Each point is reached from the start by the listed moves, each made 0, 1 or 2 times, or once backwards (-1), plus a little noise. Is the number of moves made odd or even? Then give how often each move was made.
(in the rows, 128 means zero)

Moves:
(1): [167 126 129 124 122 118]
(2): [ 94 111 127  93 128 146]
(3): [ 86 132 150  87 112 145]
Start: [120 152 136 140 119 116]
Points:
[160 150 141 138 112 105] => odd (1, 0, 0)
[ 90 115 154  21  92 147] => odd (2, 2, 1)
[  7 141 155  66 109 163] => odd (-1, 1, 1)
[241 142 115 172 125  81] => odd (2, 0, -1)

Moves:
(1): [130 127 127 118 118 123 130 129 126 138 136 161]
(2): [119 125 118 131 116 124 119 120 127 139 118 141]
(3): [116 132 132 132 154 131 132 130 115 136 128 114]
(4): [136 124 134 139 133 124 127 121 123 137 124 136]
(5): [130 144 141 132 140 119 127 106 129 133 130 131]
(6): [134 135 132 133 121 167 123 133 116 119 127 132]
(7): [135 135 106 126 127 128 126 148 135 134 138 121]
(8): [116 132 126 143 128 123 125 137 113 129 126 134]
(9): [120 117 134 128 121 125 109 124 152 129 139 119]
Start: [124 136 118 121 138 136 105 132  99 154 115 124]
Points:
[ 87 186 158 157 208 173 132 133   7 141 105 111] => even (0, -1, 2, -1, 1, 1, -1, 2, -1)
[145 171 100 157 104 184  47 108 124 173 116 129] => even (-1, 2, -1, 1, 2, 2, 2, 0, 1)
[122 134  63 141 187 104 123 176  64 215 104 113] => even (0, 1, 2, 2, -1, -1, 2, 0, -1)
[113 162  96 109 108 208 104 140  38 175 103 212] => odd (2, 2, 1, -1, 0, 2, 0, 0, -1)
[123 131  73 140  96 159  75 207  85 185 152 188] => even (2, 0, 0, 1, -1, 1, 2, 2, 1)
[129 101 138 123 121  87  75 117 168 155 146 110] => even (0, -1, -1, 1, 0, -1, 0, 0, 2)

Moves:
(1): [137 121 128 131 142 139 113 135 127 136 123 128 127 118 129 126 112 129
 116 125 123 130 109]
(2): [137 125 122 134 133 120 117 141 138 154 146 136 128 131 146 104 121 136
 135 136 110 128 122]
(3): [134 119 144 129 119 130 124 121 129 105 127 128 164 124 137 131 144 111
 120 115 142 118 128]
(4): [139 145 129 127 136 134 128 133 143 134 140 120 127 137 140 119 104 137
 116 143 145 130 126]
(5): [133 136 126 124 136 125 127 137 125 131 123 133 120 140 137 143 138 124
 130 133 130 133 127]
(6): [139 131 138 124 134 124 141 124 135 126 130 140 131 137 118 125 126 128
 122 119 118 116 143]
(7): [132 139 122 128 124 131 131 131 125 124 139 128 136 124 118 136 129 133
 146 127 118 124 126]
(8): [131 134 126 123 137 141 125 128 120 145 133 134 139 145 130 132 121 125
 125 118 141 117 144]
(9): [135 114 127 118 124 133 138 156 121 138 116 114 139 147 125 136 132 121
 118 122 150 139 109]
(10): [127 120 115 132 133 145 134 122 143 132 124 124 135 131 141 128 141 121
 140 144 118 155 142]
(11): [133 117 123 132 120 129 126 131 118 126 126 140 128 126 121 133 131 131
 121 132 114 128 136]
(12): [141 139 121 129 118 118 138 127 125 130 140 138 127 110 136 118 144 130
 128 116 129 122 130]
(13): [125 122 126 137 141 122 111 137 137 128 120 115 130 130 127 124 130 139
 125 132 132 126 133]
(14): [118 129 127 127 125 118 133 130 148 131 135 118 121 122 139 145 131 119
 129 125 128 112 146]
(15): [140 139 140 112 125 132 122 131 121 141 145 137 116 122 111 130 132 123
 133 155 143 114 142]
(16): [117 128 161 143 138 115 134 127 134 126 116 124 136 130 127 121  92 142
 131 136 134 135 120]
(17): [134 123 128 140 126 138 126 120 118 125 134 126 119 137 144 119 126 124
 128 127 126 126 123]
(18): [133 119 128 123 125 143 132 126 116 115 136 131 122 125 138 125 126 136
 138 117 138 124 126]
(19): [134 131 131 125 130 123 124 116 127 137 124 107 133 140 139 130 116 135
 123 141 138 137 126]
(20): [118 124 114 122 129 136 136 140 118 123 126 134 132 125 107 117 124 111
 117 150 122 106 120]
Start: [123 127 106 117 128 130 140 123 122 117 110 121 131 127 112 138 122 123
 133 125 113 139 135]
Points:
[237 175  35 114  76  80 154 218 121 193 198 112 112 179 195 131 165 131
 111 158 108 125 101] => odd (-1, 2, 0, 2, 2, 0, 2, -1, 2, -1, 2, 2, 0, 1, 0, -1, 2, -1, 1, 0)
[106 130  53 125  79  73 200 102  96  38 106 180  77 115  84 190 224  46
  90 103   7  22 203] => even (-1, -1, 0, -1, 2, 2, 0, -1, -1, -1, 2, 1, 0, 2, -1, -1, 2, -1, 0, 2)
[159 130 106 112 184 166  90 154 123 136 134 183 209 121  77 108 138  56
 154 208  25  96 101] => odd (2, 2, 2, -1, 2, 1, 2, 0, -1, 1, -1, -1, 0, -1, 1, 0, 0, -1, 0, 2)
